Each point is reached from the start by the listed moves, each made 0, 1 or 2 times, or once backwards (-1), plus a little noise. Say if it took an odd or an even number of moves. Then give how often each move was made.

Moves:
(1): [ 0.29  0.03 -0.13 -0.06 -0.01]
(2): [ 0.03 -0.25  0.31 -0.51 -0.22]
(3): [-0.02  0.03  0.25  0.32 -0.22]
Start: [-0.15  0.11  0.11  0.06  0.01]
Points:
[ 0.23 -0.42  0.33 -1.33 -0.21] => even (1, 2, -1)
[-0.41 -0.14  0.58 -0.39 -0.18] => even (-1, 1, 0)
[-0.33 -0.44  0.61 -1.21 -0.19] => even (-1, 2, -1)
[ 0.36  0.20  0.37  0.58 -0.41] => even (2, 0, 2)
[-0.14 -0.13  0.38 -0.42 -0.21] => odd (0, 1, 0)

Moves:
(1): [ 0.18 -0.17  0.06 -0.02  0.24 -0.01 -0.16  0.19  0.25]
(2): [ 0.09  0.11 -0.11  0.15  0.10  0.14  0.08  0.00  0.11]
(3): [-0.02  0.06  0.20 -0.21  0.21  0.14  0.09  0.08 -0.03]
(4): [ 0.13 -0.15 -0.05  0.08 -0.11 -0.03  0.00 -0.25 -0.14]
(5): [-0.12 -0.10 -0.06 -0.05  0.03 -0.04  0.04 -0.30  0.08]
(6): [-0.04 -0.27 -0.01  0.03 -0.21  0.26 -0.17 -0.20  0.03]
(7): [ 0.08 -0.10  0.09 -0.05 -0.13 -0.04  0.23  0.07  0.20]
(8): [-0.07 -0.41 -0.22 -0.01  0.21  0.30  0.01  0.10  0.06]
Start: [ 0.21  0.25  0.09  0.13  0.05 -0.15  0.16  0.24  0.13]
Points:
[ 0.29 -1.22  0.53 -0.65  0.91  0.77  0.26  1.16  1.10] => odd (2, -1, 2, -1, 0, 1, 2, 2)
[ 1.01 -0.25  0.48  0.31 -0.03  0.31 -0.41  0.04  0.34] => even (2, 1, 1, 2, -1, 2, 0, -1)
[ 0.90  0.22  0.09  0.36  0.96  0.29 -0.18  0.68  0.39] => even (2, 2, 1, 1, -1, 0, -1, 0)
[ 0.46 -1.53 -0.77  0.68 -0.43  0.95  0.38 -0.72  0.72] => even (0, 2, -1, 2, 1, 2, 2, 2)

Moves:
(1): [ 0.03  0.03  0.01  0.08 -0.12 -0.03 -0.09 -0.06  0.16 -0.12 -0.07  0.08
  0.26  0.17]
(2): [ 0.10  0.02  0.00  0.31  0.07 -0.06 -0.01 -0.04 -0.16 -0.02  0.17  0.23
  0.07 -0.15]
(3): [ 0.15  0.12  0.16  0.18 -0.02 -0.21  0.08  0.16  0.10  0.32  0.28  0.28
  0.06  0.06]
(4): [-0.11  0.13 -0.22  0.07 -0.33 -0.13  0.15 -0.07 -0.14 -0.14  0.26 -0.29
 -0.16  0.00]
(5): [ 0.32  0.02 -0.13  0.13  0.04  0.01 -0.07  0.10  0.18 -0.12  0.02 -0.21
 -0.04  0.17]
(6): [-0.22 -0.22  0.18  0.22 -0.06 -0.29  0.23 -0.21 -0.49  0.02  0.30 -0.40
  0.04  0.22]
(7): [-0.01  0.09  0.01 -0.08  0.05 -0.05 -0.12 -0.22  0.07  0.00 -0.16  0.17
 -0.03 -0.02]
(8): [ 0.10 -0.05  0.35 -0.07  0.13  0.15  0.11  0.03 -0.05  0.08 -0.12 -0.19
  0.08 -0.09]
(9): [-0.14 -0.15  0.19 -0.10  0.09 -0.07 -0.09 -0.12 -0.05 -0.25 -0.03  0.03
  0.09 -0.02]
(10): [ 0.08  0.05 -0.16 -0.09  0.03  0.15  0.15 -0.09 -0.05  0.12  0.23  0.18
 -0.05 -0.07]
(11): [-0.01  0.00  0.25  0.10 -0.13  0.11  0.14  0.00  0.28  0.16 -0.03  0.02
 -0.13  0.31]
(12): [ 0.00  0.03  0.12  0.26  0.25 -0.07  0.29  0.05  0.08  0.02  0.13 -0.08
  0.16  0.06]
Start: [ 0.31  0.08 -0.13 -0.15  0.19 -0.20  0.00 -0.28  0.28 -0.08  0.09  0.04
 -0.23  0.02]
Points:
[ 1.13  0.89  0.48  0.85 -0.02 -0.44  0.54 -0.79  1.40  0.02  1.11  1.33
  0.19  0.51] => even (2, 2, 2, 2, 1, -1, 2, 1, 2, 2, 2, 1)
[ 0.89 -0.06  0.21  1.27  0.60 -0.29  1.02 -0.12  0.25  0.90  1.64  0.71
 -0.38  0.65] => even (-1, 2, 1, -1, 1, 1, -1, -1, 0, 2, 2, 1)
[ 0.03  0.02 -0.15 -0.81  0.04 -0.03 -0.09 -1.14  0.65 -0.86 -0.28 -0.38
 -0.62  0.42] => even (0, -1, -1, 1, 1, 0, 2, 0, 2, 1, 1, 0)
[-0.50  0.20 -0.79  0.39  0.07 -0.94  1.16 -0.70 -0.94 -0.16  1.60 -0.60
 -0.42 -0.27] => even (-1, 0, 0, 2, -1, 1, 0, -1, 0, 1, -1, 2)
[ 0.69  0.17 -0.08  0.67  1.11 -0.16 -0.40 -0.17  0.72 -0.79 -0.49  0.73
  0.99 -0.33] => odd (2, 2, -1, -1, 0, -1, 0, 0, 0, -1, -1, 2)

Moves:
(1): [ 0.09 -0.19 -0.10 -0.16  0.26  0.26  0.09  0.10  0.13  0.08 -0.06  0.14
  0.25  0.04 -0.13 -0.01  0.03  0.00 -0.04 -0.24 -0.15  0.21]
(2): [ 0.01  0.12  0.01  0.05 -0.02  0.05  0.16  0.10  0.08  0.17 -0.09  0.09
  0.00 -0.15  0.02  0.27 -0.02  0.01  0.03  0.02  0.03  0.22]
(3): [-0.06 -0.07  0.24  0.09 -0.06  0.21 -0.69 -0.04 -0.02 -0.32  0.01 -0.19
  0.05  0.16 -0.21 -0.03  0.20  0.25  0.07  0.15  0.24  0.02]
(4): [ 0.13 -0.18  0.09  0.09  0.19 -0.46 -0.23 -0.09  0.14  0.33  0.25  0.40
  0.49 -0.12  0.05 -0.02 -0.13  0.02 -0.27  0.19  0.24  0.12]
(5): [-0.12  0.19  0.00 -0.01  0.22  0.08  0.10  0.41 -0.02  0.16 -0.13  0.03
 -0.17 -0.05 -0.13 -0.03 -0.19  0.05 -0.22 -0.05 -0.14 -0.11]
(6): [-0.06 -0.25 -0.16  0.25 -0.05  0.03  0.04  0.18  0.17  0.12  0.14  0.14
 -0.25 -0.13  0.13 -0.07 -0.31  0.12  0.30  0.40 -0.07  0.10]
(7): [-0.05 -0.20 -0.04 -0.13  0.04 -0.04  0.28  0.10 -0.06 -0.06  0.40  0.15
 -0.05 -0.07 -0.02  0.25 -0.26 -0.21 -0.03  0.04  0.01 -0.04]
(8): [-0.01  0.16  0.24  0.02 -0.21 -0.13 -0.10  0.09 -0.11 -0.09 -0.10 -0.04
  0.04  0.01  0.09  0.10 -0.06  0.00  0.14 -0.17  0.07 -0.07]
(9): [-0.17 -0.08  0.06  0.14 -0.01 -0.09  0.02  0.11  0.07  0.06  0.21 -0.37
  0.12  0.00 -0.02  0.08  0.23 -0.15 -0.15  0.10  0.08  0.18]
(10): [ 0.13 -0.03 -0.11  0.08  0.18  0.11 -0.14 -0.10  0.04  0.22  0.15 -0.14
  0.07  0.09 -0.39  0.00 -0.18  0.00  0.10  0.09 -0.39  0.05]
(11): [-0.32  0.01  0.07 -0.12 -0.25  0.05 -0.13  0.00 -0.03 -0.12  0.23  0.12
  0.00 -0.34 -0.08 -0.18 -0.04  0.24  0.10 -0.03 -0.27  0.00]
(12): [-0.17 -0.09 -0.14  0.08 -0.06 -0.08  0.08 -0.09  0.04  0.01 -0.11  0.17
  0.16 -0.05 -0.20  0.05 -0.21 -0.15 -0.06 -0.15  0.05 -0.15]
(13): [-0.21 -0.06  0.09 -0.03 -0.15 -0.08  0.02  0.01  0.00  0.08 -0.07  0.14
  0.24  0.22  0.03 -0.06  0.11 -0.08  0.15  0.31  0.06  0.02]
(14): [-0.12  0.01 -0.05 -0.43 -0.06  0.02  0.10  0.16  0.15  0.19  0.25 -0.11
 -0.15  0.29  0.06 -0.02  0.07  0.18  0.02 -0.26  0.30  0.07]
(15): [ 0.18 -0.11  0.02 -0.32  0.11 -0.15 -0.33  0.01 -0.15 -0.08 -0.26  0.02
  0.02 -0.04  0.06  0.31 -0.14 -0.05 -0.02 -0.16 -0.28  0.44]
(16): [ 0.12  0.01 -0.02 -0.15 -0.15  0.01 -0.13 -0.01 -0.04 -0.01 -0.04  0.03
  0.01 -0.27 -0.08 -0.06  0.21 -0.14  0.04 -0.01 -0.11 -0.03]
(17): [-0.01 -0.27  0.10  0.21 -0.03  0.19  0.15  0.04 -0.17  0.55 -0.08 -0.10
  0.20 -0.10  0.12 -0.12 -0.36  0.05  0.01  0.05 -0.07  0.18]
(18): [ 0.00 -0.25  0.09  0.13 -0.10  0.00  0.32  0.00 -0.06  0.31  0.29  0.15
 -0.07  0.16 -0.16  0.01 -0.07 -0.10 -0.05  0.18 -0.07  0.45]
(19): [-0.48 -0.13  0.26  0.07  0.18 -0.13 -0.10  0.03 -0.21  0.12 -0.13  0.26
 -0.50 -0.11 -0.02  0.15  0.14 -0.11  0.17  0.03 -0.29  0.28]
(20): [ 0.00  0.08 -0.14 -0.09  0.10  0.12 -0.27 -0.21  0.58  0.09 -0.16 -0.09
  0.21 -0.02  0.15 -0.04 -0.14 -0.29 -0.30 -0.06 -0.02 -0.18]
Start: [-0.04 -0.11 -0.28  0.06 -0.02 -0.16  0.10 -0.07  0.18  0.10 -0.12  0.02
 -0.12  0.51 -0.31 -0.01  0.19  0.53  0.23  0.05 -0.08 -0.23]
Points:
[ 0.37 -0.66 -0.46  1.54 -1.04 -1.06 -0.29 -0.91  0.67  1.24 -0.06  1.00
  1.98 -0.56 -0.28 -0.66 -0.29  0.25  0.27  1.56  0.80 -0.71] => even (-1, 1, 0, 2, -1, 1, -1, 0, 0, 0, 0, 2, 1, -1, -1, 2, 1, 0, -1, 0)
[-0.53 -0.19  1.08  1.68 -1.09 -0.50 -0.69 -0.23 -0.15  1.57 -0.65 -0.40
  1.60  0.76 -0.82  0.16  0.33  0.33  0.04  0.63  1.53  0.20] => even (-1, 2, 2, 1, 0, -1, -1, 2, 1, 0, -1, 2, 1, 0, -1, 1, 2, 1, 0, 0)
[-1.31 -1.01 -0.13  0.88 -1.61  0.66  1.64  0.65 -0.28  1.49  0.77  0.60
 -0.04 -0.45 -1.80 -0.18 -0.14  0.48  1.47  0.70 -1.16  1.08] => even (1, 2, 0, -1, 0, 1, 0, 1, 1, 1, 2, 2, 1, 0, -1, 2, 1, 2, 0, -1)
[-1.31 -0.27 -0.29 -0.39  0.63  0.92 -1.61 -0.71  1.55  0.02 -0.60  0.80
  0.28 -0.31 -2.11  0.28  1.28 -0.25 -0.18 -0.55 -0.87 -0.08] => even (2, 2, 2, 0, 0, -1, 0, -1, 0, 1, 1, 2, 0, 0, -1, 2, -1, 0, 2, 2)
